Rows are points. The last column is the point's height on a tilted bowl or saddle (a function of degree 2), plus a little noise. Count its main directions that bend up, bend down and stay straight.

Points, 16 rows:
[[ 0.27  0.09  0.45  0.21]
 [-0.45  0.23 -0.08  0.30]
 [-0.35 -0.41 -0.50  0.51]
 [ 0.56  0.18 -0.06  0.25]
 [-0.03 -0.21 -0.17  0.17]
 [-0.34  0.18 -0.08  0.23]
 [-0.23 -0.09 -0.52  0.38]
 [-0.33 -0.38 -0.40  0.41]
 [-0.04 -0.12  0.23  0.11]
 [ 0.10 -0.45 -0.19  0.25]
 [ 0.15  0.25 -0.24  0.21]
 [-0.19  0.29  0.13  0.21]
 [-0.07  0.03  0.20  0.12]
 [ 0.03 -0.02 -0.40  0.25]
 [-0.23  0.35  0.20  0.26]
 [ 0.23 -0.31 -0.33  0.27]]
Directions: 3 up, 0 down, 0 straight

Points (16 x 4):
[[-0.17  0.01  0.33  0.11]
 [-0.37  0.17  0.45  0.36]
 [ 0.27  0.09 -0.30  0.33]
 [ 0.21 -0.63 -0.32  0.64]
 [ 0.12  0.20 -0.28  0.26]
 [-0.10  0.20 -0.05  0.09]
 [ 0.28 -0.36  0.37  0.28]
 [-0.24 -0.48 -0.06  0.31]
 [ 0.26 -0.05  0.46  0.20]
 [-0.16  0.24 -0.09  0.18]
 [ 0.41  0.26 -0.28  0.31]
 [-0.13  0.45  0.52  0.16]
 [ 0.17  0.22  0.16 -0.07]
 [ 0.15 -0.27  0.30  0.15]
 [-0.04 -0.16 -0.11  0.19]
 [ 0.34 -0.04 -0.16  0.26]]
Directions: 2 up, 0 down, 1 straight

Points:
[[-0.05 -0.35 -0.14 -0.34 -0.32]
 [ 0.48 -0.01  0.08 -0.34 -0.15]
 [-0.17 -0.67  0.26 -0.06 -0.59]
 [ 0.49 -0.10 -0.13  0.07 -0.05]
 [-0.23 -0.25  0.26  0.14 -0.18]
 [ 0.18  0.31 -0.25  0.08 -0.06]
 [ 0.24  0.00  0.13 -0.09 -0.06]
 [ 0.02 -0.02  0.38  0.07 -0.13]
 [-0.34 -0.01 -0.53 -0.23 -0.27]
 [-0.19 -0.47  0.37  0.05 -0.39]
 [-0.71  0.49 -0.08  0.14 -0.17]
 [ 0.00 -0.61 -0.28  0.43 -0.61]
 [-0.68 -0.09  0.07 -0.11 -0.06]
 [ 0.19  0.43 -0.06 -0.20 -0.11]
 [-0.16 -0.09  0.05  0.12 -0.07]
 [-0.08 -0.45  0.23 -0.18 -0.35]
 [-0.11 -0.09  0.20 -0.10 -0.08]
 [-0.18  0.07 -0.35  0.51 -0.26]
 [ 0.45  0.08  0.06 -0.14 -0.05]
 [ 0.10 -0.57  0.36 -0.17 -0.54]
 [-0.11 -0.46  0.11 -0.06 -0.33]
 [ 0.20 -0.22 -0.27 -0.48 -0.35]
 [ 0.14  0.01 -0.37 -0.10 -0.10]
 [ 0.09  0.07 -0.15 -0.24 -0.07]
 [-0.38  0.17  0.00 -0.04 -0.01]]
Directions: 0 up, 3 down, 1 straight

Points (27 x 5):
[[ 0.09 -0.01  0.13  0.01  0.01]
 [ 0.23  0.37 -0.67  0.08 -0.68]
 [-0.05  0.35 -0.04 -0.05  0.04]
 [-0.22 -0.03 -0.17 -0.12 -0.09]
 [-0.25 -0.35  0.18 -0.14  0.18]
 [-0.56 -0.14 -0.01  0.13 -0.16]
 [ 0.36 -0.07  0.14 -0.33 -0.11]
 [ 0.17  0.42  0.47  0.04 -0.13]
 [ 0.13 -0.22 -0.32  0.09 -0.13]
 [-0.27  0.26 -0.81 -0.15 -0.80]
 [-0.27  0.23  0.04  0.33  0.28]
 [ 0.08  0.25  0.00  0.16  0.09]
 [-0.24 -0.29  0.25 -0.29  0.23]
 [ 0.03  0.27  0.08 -1.05  0.16]
 [-0.12 -0.08  0.05  0.21  0.04]
 [ 0.14 -0.01  0.32  0.47  0.44]
 [-0.11  0.20  0.15  0.05  0.07]
 [-0.20 -0.49  0.40 -0.04  0.25]
 [-0.21  0.39 -0.22  0.05  0.13]
 [-0.16 -0.01 -0.05 -0.35  0.05]
 [-0.42  0.28 -0.27 -0.28  0.15]
 [ 0.01  0.49  0.23  0.03  0.16]
 [-0.27 -0.12 -0.30 -0.30 -0.07]
 [ 0.37  0.04 -0.15 -0.23 -0.28]
 [ 0.13  0.14 -0.29  0.06 -0.22]
 [ 0.10 -0.08 -0.55  0.21 -0.49]
 [ 0.15 -0.15  0.38 -0.38 -0.02]]
Directions: 2 up, 2 down, 0 straight
